Each row is a point. To make a cloud, some directions were put in groups of two or more. Within a group, all points are equally far from the middle, so they leave a hole (a ring in 2 directions, a hollow ball in 3). The other directions are filled evenly. Then the cloud was stretched, turned, moved and blurred a little. Count the holes, and give their numbers of directions, smallest first.
In the rows, zero is written as 128.

Cloud, 14 rows:
[[172 179]
 [101 197]
 [164 189]
 [156 112]
 [ 83 179]
 [156 111]
 [ 98 194]
 [142 105]
 [ 80 173]
 [ 78 137]
 [154 196]
 [ 90 118]
 [135 204]
 [113 104]]
Holes: 1 (2)

Cloud, 21 rows:
[[174 156 110]
 [162  70 111]
 [150 188 164]
 [170 171 127]
 [193 151 165]
 [130 192 150]
 [193  88 164]
 [ 85 150 198]
 [151 181 184]
 [ 69 141 112]
 [ 98  60 131]
 [181 168 141]
 [ 76  83 125]
 [ 86 174 123]
 [147 160  94]
 [113  57 175]
 [163 181 170]
 [109  88 210]
 [113 172 103]
 [150 174 109]
 [162 171 190]]
Holes: 1 (3)

Cloud (30 x 4):
[[ 96 175 131 126]
 [178 195  74 181]
 [179 133  67  79]
 [119  80  91 134]
 [ 41 156 142  76]
 [151 205 114 107]
 [136 153 133 128]
 [185 117 114 185]
 [ 73  93 117 186]
 [ 58 104 157 127]
 [ 84 186  85 202]
 [150 126 169 117]
 [128 205 131 180]
 [ 58 169 129 145]
 [ 63 126 135 123]
 [106 198 158 151]
 [166 153 144  89]
 [148 156  78 107]
 [ 50 130 147 111]
 [ 53 179 144 200]
 [148 145 148 184]
 [ 78 149 156 102]
 [109 140  77 188]
 [ 41 193 139  85]
 [171 166  67  78]
 [150 188 107  91]
 [ 86 203 122 140]
 [ 71  89 153 171]
 [ 64 151 171 148]
 [ 99 136 130 113]]
Holes: 0

Cloud (30 x 4):
[[177  60 160 151]
 [120 143 191 106]
 [ 97 171 139 191]
 [146 101  79  96]
 [174 153 110 214]
 [205 175 131 119]
 [ 84  96 127 174]
 [176 143 112 215]
 [131 177 154  90]
 [145 202  99 157]
 [133  74  98 188]
 [192 105  87 106]
 [206  85 150 125]
 [160  96  88  92]
 [ 90 136  83 124]
 [107 100 187 120]
 [159 159 162 212]
 [ 95 132 189 163]
 [131 177 144 206]
 [205  98 119 104]
 [136  74 165 103]
 [198  78 163 168]
 [116 128 169  85]
 [123 200 109 120]
 [153  60 138 184]
 [169  65 143 188]
 [121 165 174 199]
 [ 80 137  91 145]
 [129  64 124 184]
 [111 184 112 104]]
Holes: 2 (2, 2)

Cloud, 48 rows:
[[154 151 151 120 177 127]
 [ 53 169  96 183 109 139]
 [ 87 142 168 155 168 102]
 [ 72 109  99 214 155 170]
 [159 148 101 161 140  80]
 [ 61 139  78  77 115 126]
 [148 131  65 128 202 107]
 [160 128  96 161  73 104]
 [117 128  68 122  52 178]
 [115 106 181 141 186  73]
 [ 54  71 113 178 166 171]
 [ 65  69 144 129 192 136]
 [ 90 143 207 139  69 141]
 [151  67  95 209 115  75]
 [144 140 136 199 129 103]
 [170  64 147 124  87 135]
 [138  94 111 135  34 151]
 [ 49 118  61 154 103  96]
 [146 133 170 126 156  78]
 [109 141 171  51 120  97]
 [137 133 152 215 134 152]
 [ 85 172 151  97 138 193]
 [145  73 191 115 136 114]
 [149 128  91 170 110 185]
 [146  90 179 143 174  56]
 [172 135 163 121 163 109]
 [124  50 170 129  84 152]
 [160  40  91 144 127  71]
 [ 87 103 209 167 143 133]
 [148 166 113 162  54 107]
 [143 137 149 188  93  73]
 [ 56 154 105 147 138 150]
 [ 70 114 137  61 124 146]
 [ 94  43  98 107 157  79]
 [100 168 108 178 125 156]
 [115 124 144 123 215 168]
 [ 78  90 133 128  37  71]
 [103  53 119 111 106  67]
 [157 120 123 192 115  49]
 [170  87  91 166 161 207]
 [142 117 109 222 149  97]
 [ 81  56 141 100 169 104]
 [134 101 142 147  24 121]
 [107 121  61 140  62 139]
 [ 11 130 127 141  65 157]
 [127 119 148  90  42  69]
 [157  74 162 141  58 165]
 [136  83  78 133 132 211]]
Holes: 1 (3)

Cloud, 86 rows:
[[ 56 156 127 189 128 124  80  82]
 [145 126  94 162 152 169 144 170]
 [120 112 120 163 116 165 124 174]
 [143 180 172 158 166 150 140 157]
 [129 240 112  78 166 126 178 125]
 [ 76 220 147 149 149 163 106 117]
 [ 59 178 197 204  94 106 158 109]
 [121 181 137  98 114 175 101 170]
 [142 225  95  84  89  98 128 166]
 [112 149  74 152  72 177 112 180]
 [121 122 182 223 128 138  63 183]
 [ 34 122 214  93 103 171 127 173]
 [ 98 122 133 170  76 107  74 187]
 [ 76 136 197 156 112  83 192 181]
 [ 90 148 129  81 130  79 151 173]
 [127 162 194 188 170 181 192 103]
 [ 74 121 142 134 147 147 124 122]
 [142 138 181  70  95  96 130 192]
 [ 47 131 162 120 144  91  91  92]
 [170 156 100 191  75  70 124 181]
 [ 93 116 187 138 181 146 191 114]
 [109 136 151 145 169 194 147 151]
 [ 36 154 116  67 110 125 126 137]
 [ 87 153 122 140 131 136 122 136]
 [117 143 166 182  72 123 131 109]
 [113 181  86 212  97  97  97 186]
 [ 69 194 150 213 127  45 143 132]
 [136 145 181 162  93 105  44 139]
 [149 122 161 117 104 108 168 100]
 [ 54 178 154  74  73  81  98  85]
 [129 159 158 140 102  77 182  98]
 [ 90  69 152 175 191 145  63 159]
 [164 104  80 149 139 111 160 126]
 [108  96 139 134 187 126 188  94]
 [130 164 217  84 166 138 206 112]
 [112 171 153  85 116 102 140 175]
 [ 42 175 101 195 103 143  70 159]
 [143 200 201 128 167 178  59 141]
 [ 81  98 158 166 143 143 166 148]
 [129  78 170 187  50 193 121 134]
 [ 98 150 134 147 156  72 108 169]
 [144 166 112  66 142  77  78 160]
 [186 190 125 143 138 114 187  99]
 [ 74 219 205 148 144 128 151 102]
 [ 76 131 136 117 191 143 155 193]
 [ 53 152 113 103  91 143  35 119]
 [121 175 134  61 168  94 138 180]
 [ 83 163 119 115 159 155 157 141]
 [158 156 145  94 175 187  61 141]
 [ 70 136 184 137 139 103  71 188]
 [ 79 196 138 108 181 148 207 143]
 [129 157 157 162  64 168 118 167]
 [131 186  92 202 125 172  87 176]
 [104 177 179 201 162 158 182 110]
 [ 50 105 119 182  81 136 139 169]
 [159 147 125 188 130 171 159 192]
 [ 47  95 203 156 173 142  87 184]
 [105 136 188 173 143  87 129 166]
 [ 51 236 101 103 120 164 151 171]
 [ 73 123 179 116 126 174 150 167]
 [118 179 179 106  60 190  44 130]
 [122 211 182 139 143 194 121 190]
 [173 133  76 146  94  76 163 174]
 [116 117 188  88  86 100  75 102]
 [118 184 139  90  74  57  58 171]
 [164 173 100  86 189 179 104 214]
 [ 93 157  94 100  74 107  77  81]
 [132 120  84 101  90 148 148  99]
 [147 106 140 132  72 117 112 211]
 [ 66 166 134 183 144  95 156 104]
 [108 148  77 161 202 172 134 175]
 [111 165 190 211  68 104 146 134]
 [118 120 117 165 124  84 169 150]
 [125 244 122  99 192  62  94 100]
 [ 97 118  82 156 155  46 125 144]
 [ 91 118 165 174 119  49  99 113]
 [164 172 148 229 143 138  73 191]
 [ 50 187 205 187 165 155 109 174]
 [ 93 213 119  80 119  61 136 115]
 [ 53 121 173  71 106 108 169 191]
 [ 78 128 194 116  89 160 119 158]
 [142 115 184 198 169 107  88 174]
 [166 130 150 161 127  80 106  89]
 [151 115 129 116 140 187 128 149]
 [ 92 106 168 139  64  79 168  98]
 [ 87 152 197 186 166  82 192 126]]
Holes: 0
